Each row of a before or after table is a point. The points were changed in one or more steps. Then noise was added and the rows were shuffled. The steps act on columns, c1 being the first. Name the steps. A step turns or swaps two columns, mirrors them in a line or flattens them onto one, adds a multiple of one to another, or multiplies or shifts one. Angles are multiples of 10 degrees, from the lower column toward the higher: turns from -170 to 170, lines from 10 to 170 but not 90. Use the fewest steps. Two steps may share a column if one is a turn and the other turns, adds or multiplies; they go together, in the order done. Otherwise the lowest column goes first.

Before, 12 rows:
[[-2.8 -3.6]
 [-3.2 -4.0]
 [-3.9 -3.0]
 [-1.8  0.2]
 [ 2.2 -1.7]
 [ 4.9  3.4]
 [-1.6 -0.9]
 [ 0.3 -7.3]
 [ 3.5  1.6]
 [-6.1  2.7]
 [ 6.2  4.1]
 [-1.1  4.8]]
After, 12 rows:
[[-3.4 -4.5]
 [-3.6 -3.4]
 [ 1.5  3.6]
 [-0.5 -2.3]
 [ 3.9  5.9]
 [ 4.7 -0.9]
 [ 3.1  4.3]
 [-1.8  2.0]
 [-3.2 -2.6]
 [ 2.7 -5.9]
 [-7.2  0.5]
 [ 0.1 -2.1]]
Steps: swap c1 and c2

Before (12 x 4):
[[-5.5  4.6 -4.4  4.8]
 [ 2.0  6.4  3.4 -4.1]
 [-2.7 -0.5  4.1  5.5]
 [-2.9 -4.0 -2.7 -2.3]
 [ 1.3  2.3  3.3 -2.4]
 [-0.3  1.1 -6.2 -2.4]
 [ 0.3 -2.6 -1.1  1.6]
 [ 3.3 -1.7  0.0 -0.8]
 [ 3.6  1.5 -3.4  1.8]
 [-2.4 -2.7  0.9  0.3]
 [-2.3 -2.5 -2.7 -3.8]
 [-5.3  0.0  0.6  0.0]]
After, 12 rows:
[[-5.3  9.5 -4.2  4.7]
 [ 3.6 -3.9  0.0 -0.7]
 [ 3.5  3.3 -3.2  1.5]
 [-5.2 -0.2  0.7  0.0]
 [-2.4 -5.3  1.2  0.3]
 [-2.1 -5.2 -2.5 -3.9]
 [-2.8 -0.9  3.8  5.7]
 [-2.8 -8.0 -2.9 -2.4]
 [ 2.4 12.7  3.6 -4.1]
 [ 1.4  4.7  3.0 -2.5]
 [-0.3  2.1 -6.4 -2.6]
 [ 0.2 -5.5 -0.7  1.6]]
Steps: multiply c2 by 2

Before:
[[ 3.4  0.7 -3.3  3.7  1.6 -2.8  0.4  3.0 -1.3]
 [ 1.3 -0.3 -6.0  5.4  0.8 -1.2  3.7  1.4 -1.9]
 [-2.7 -1.4  8.2 -2.5 -3.9  3.0  0.8 -0.5 -6.8]
 [-0.3  2.8 -6.3  3.2  5.9 -2.0 -0.4  7.0  0.1]
 [-6.4  4.6  4.1  6.6  5.1  3.2 -3.6  3.7  5.0]
 [-2.7  1.4 -4.3 -0.7 -0.6 -2.2 -3.2 -1.5 -1.1]
 [-0.7  2.7 -1.4  4.2  1.6 -2.4 -4.0  3.6 -6.9]
 [-6.5  0.1 -1.7  0.8  4.4 -2.5 -0.5 -0.5 -5.1]
 [ 2.0  1.8  4.4  5.4  4.8 -3.9  1.4  1.3 -0.2]
 [-6.4  2.6  5.5 -5.0 -3.1 -0.5  1.9 -0.6 -3.5]
 [-2.0  8.3  1.9 -0.6 -4.0  4.5  2.8 -2.5 -3.5]
 [-7.4  1.8  4.0  0.4 -5.5 -3.0  3.1 -0.1 -2.2]]
After:
[[-6.8  0.2 -1.2  0.8  4.8  2.0  2.0 -0.5 -5.2]
 [ 0.0  2.7 -6.6  3.3  5.8  1.7  1.5  7.2  0.5]
 [ 2.1  2.1  4.4  5.3  5.1  3.9  1.0  1.4  0.0]
 [-6.7  2.2  5.4 -5.6 -3.3  1.6 -1.1 -0.7 -3.4]
 [ 3.4  0.3 -3.5  3.5  1.8  2.3  1.7  2.9 -1.1]
 [-7.3  2.0  4.2  0.1 -5.5  4.3 -0.6 -0.1 -2.2]
 [ 1.9  0.3 -6.0  5.4  0.6  3.1 -1.8  1.7 -1.9]
 [-0.6  2.7 -1.3  3.7  1.8 -0.9  4.8  3.5 -6.9]
 [-2.9 -1.6  8.2 -2.4 -3.9 -1.5 -2.6 -0.8 -6.9]
 [-2.2  8.4  1.9 -0.5 -3.9 -1.4 -5.1 -2.4 -3.2]
 [-6.0  4.9  4.1  6.8  5.4 -4.8  0.6  3.6  4.7]
 [-2.7  1.4 -3.9 -0.9 -0.4 -0.5  3.9 -1.6 -1.0]]
Steps: turn c6 and c7 by -140 degrees

Before:
[[ 2.1  0.6 -0.6  2.2 -1.7 -1.6 -0.4  5.8  1.0  0.5  4.7 -1.1]
 [ 1.4 -0.7 -1.8  5.5  0.5  2.9 -1.5  1.9 -3.7 -3.6 -3.0 -1.7]
 [ 2.0 -2.4  3.0  0.8  0.6  1.0 -1.6 -1.6 -6.6  2.3 -1.1 -2.4]
 [-4.7 -0.8  4.0 -2.3 -4.0 -4.3  2.1  5.4  2.5 -3.6  3.3 -5.7]
 [ 1.3 -4.9  1.0  5.8 -0.6 -2.7 -4.2  1.4 -3.3  2.3 -4.3 -3.6]
 [ 1.0  5.4 -9.6 -9.4 -1.0 -8.2 -0.2 -2.3 -0.3  0.4 -1.2  4.0]
 [-5.5  3.3 -0.4  0.1 -3.0 -1.2 -3.1  3.0  0.9  1.1  2.8 -1.6]
 [ 5.1  6.6 -7.6 -1.4 -3.8 -7.4 -3.5 -8.7  4.8 -2.1  2.3  0.7]
 [-2.4  0.4  1.7 -5.6 -3.1 -1.2 -1.4  4.1  5.3 -0.2  0.5  2.9]
 [-0.5 -7.1 -4.1  7.7  3.5  2.5 -1.3 -0.7 -2.5 -1.5  2.2 -2.5]]
After, 10 rows:
[[ -3.8  -4.4   1.2   5.3  -3.7  -4.0   2.1   3.9   1.8  -4.9   0.4  -5.0]
 [  1.6   2.4  -0.7   6.2  -0.2   2.4  -1.7   1.4  -4.1  -0.7  -5.1  -1.8]
 [ -2.6  -1.3   0.8  -4.3  -3.0  -0.9  -1.2   2.6   5.6  -0.3  -0.1   3.3]
 [  0.9  10.8   2.0 -10.5  -0.7  -8.1  -0.2  -1.3  -0.3   0.7  -0.7   3.8]
 [  2.0   1.4   0.1   6.2  -2.3  -1.6   0.5   4.5   1.1  -2.5   3.7  -1.1]
 [  1.7  -2.8  -5.0  -0.4  -0.6  -2.6  -4.3   0.8  -3.0   3.8  -2.2  -4.3]
 [ -5.4   1.0   2.8   1.0  -2.8  -0.9  -3.2   2.3   1.2  -0.9   2.6  -2.4]
 [  5.0   9.2   4.2   3.5  -3.8  -7.5  -3.7  -5.9   5.2  -2.4   0.3   1.0]
 [ -0.2   2.1  -7.7  11.1   3.0   2.3  -0.8  -0.4  -2.2  -2.0   0.9  -2.8]
 [  2.4  -3.9  -1.1  -3.0   1.2   1.2  -2.1  -1.0  -7.2   2.6   0.7  -2.7]]
Steps: turn c2 and c3 by 70 degrees; turn c10 and c11 by 40 degrees; add -1.5 times c10 to c4; multiply c8 by 0.7
